Every row gives one point. The window is the flat piece filled in between its corners: a triangle in 3 columns, a solid with four corners in 4, and so on. A path goes straight from each point to the next, and from the last back to the first. List the points from which the path goes on through the window.
In the rows, 128 means zero.

Window:
array([[162, 231,  52, 145],
       [162, 121, 189, 100],
       [108, 126, 148, 117],
       [138,  79, 134, 113]])
Path:
(1): [141,  88, 200, 121]
(2): [162,  97, 159, 163]
(3): [151, 116, 157,  54]
(4): [186, 154,  90,  66]
(5): [146, 178, 104, 190]
(6): [123, 101, 153, 183]
(7): [106, 158, 134,  59]
(8): [125,  84, 143,  54]
(9): [143, 107, 183, 159]
(10): [193, 208, 142, 180]
(11): [132, 130,  73,  75]
(12): [168, 146, 172,  42]
Through the window after points: 6

Window:
array([[ 75,  93, 108, 178, 228, 203],
       [209,  88, 145,  99, 145,  61],
       [102,  94, 170, 166, 158, 151],
       [ 56, 166, 157, 144, 111,  82],
       [128,  83, 128,  73,  89, 148],
       [ 41, 136, 170,  71, 128, 183]])
Path:
(1): [144, 106, 164, 118, 125, 150]
(2): [ 82,  73, 117,  68, 183, 117]
(3): [ 82,  60, 159, 139, 204, 134]
(4): [115, 141, 152, 103,  97, 209]
(5): [105, 216, 147,  94, 138, 139]
(6): [ 81,  78, 147,  92, 117, 130]
(7): [ 82, 102, 112, 116, 167, 131]
(8): [130, 112, 174, 105, 111, 247]
Through the window after points: none

Window:
array([[ 98, 109, 229, 101, 191, 152],
       [ 62, 135, 159, 104, 122, 132],
       [130,  86, 111, 170,  86, 107],
       [180, 185,  98, 161, 156, 106],
       [227, 158,  47,  93, 171,  93],
       [ 85, 121, 240,  94, 119, 212]])
Path:
(1): [ 98, 110, 125, 167,  91, 236]
(2): [140, 133, 104, 155, 203, 153]
(3): [181, 158, 157, 115, 114,  95]
(4): [143, 154, 183, 142, 145,  91]
(5): [108, 113, 159,  99, 198, 188]
(6): [ 78, 127, 163, 152, 156, 152]
(7): [159, 144, 218,  85, 110, 160]
(8): [122, 107, 191, 111, 120, 102]
Through the window after points: 4, 8

Window:
array([[146, 143, 141, 100, 207, 134, 152, 105],
       [140, 150, 102, 120,  96, 136, 114, 170],
       [172, 149, 249, 157,  85, 118, 116,  85],
       [134, 172, 154, 150, 108, 178, 149, 141],
       [103, 152, 111, 143,  86,  74, 115, 133],
       [101, 114, 107, 109, 146, 140, 129, 133],
       [148, 132, 105, 132, 138, 142, 140, 105],
       [119, 153, 103,  89, 114, 137, 142, 122]])
Path:
(1): [117, 153, 114,  93, 146, 155, 109, 105]
(2): [137, 123, 124, 150,  97, 105, 175, 149]
(3): [144, 137, 126, 127, 126, 143, 155, 149]
(4): [143, 153, 125, 105, 143, 156, 112, 124]
(5): [ 93, 196, 125, 126, 136, 148, 121, 100]
(6): [164, 129, 169, 139, 119, 133, 146, 134]
(7): [150, 137, 134, 131, 118, 124, 165, 110]
(8): [123, 157, 160, 128, 129, 158,  66, 130]
(9): [105, 166, 110, 104, 167, 171, 103, 109]
(10): [175, 116, 176, 123, 153,  92, 179, 115]
(11): [155, 154, 149, 153, 109, 112, 166, 164]
(12): [117, 154, 136, 117,  96, 113,  84,  90]
(13): [129, 161, 115, 157,  92, 145,  97, 130]
(14): [134, 119, 160, 109, 112, 113, 152, 118]
(15): [149, 122, 143, 124, 140, 132, 159, 158]
(16): [121, 180, 110, 121, 116, 155, 105, 117]
Through the window after points: 1, 5, 7, 9, 15

Window:
array([[107,  97, 196,  71, 158, 137, 180, 183],
       [ 90, 242, 166, 205, 103, 201,  56, 140],
       [109,  92, 175, 154, 198, 106, 164, 187],
       [ 77,  39, 189,  92, 133,  84, 139,  81],
       [158, 171, 132,  89,  46,  76, 174, 182],
       [194, 180,  97, 146, 122, 153, 166,  90],
       [114,  82,  82, 128, 153, 183,  36,  99],
       [ 86, 122, 133, 220, 126, 224, 107, 119]])
Path:
(1): [212,  91, 160, 171, 130, 106, 138, 120]
(2): [ 62, 151, 120,  83, 125, 151, 156,  77]
(3): [ 88, 200, 120, 172, 133, 170, 114, 152]
(4): [148, 154, 198, 156,  69, 171,  40, 111]
(5): [134,  98, 179, 192, 101, 193, 115, 143]
(6): [ 59, 129, 111, 162, 154, 171, 114,  99]
(7): [ 70, 164,  76, 164, 113, 143, 167, 138]
(8): [189, 124, 195, 137, 117, 160,  97, 182]
(9): [206,  86, 153, 151,  70, 147, 118, 227]
(10): [ 61, 137, 149, 111, 143, 140, 134,  50]
(11): [113, 104, 124, 136, 174, 109, 164, 132]
(12): [146,  45, 204,  85, 117, 144, 101, 176]
(13): [154, 166, 159, 172, 115, 187, 104, 135]
(14): [ 92, 152,  73, 154, 145, 165, 102, 132]
(15): [ 46, 109,  88, 101, 127, 146, 146, 108]
(16): [143,  75, 195, 131, 159, 115, 149, 148]
Through the window after points: 1, 3, 5
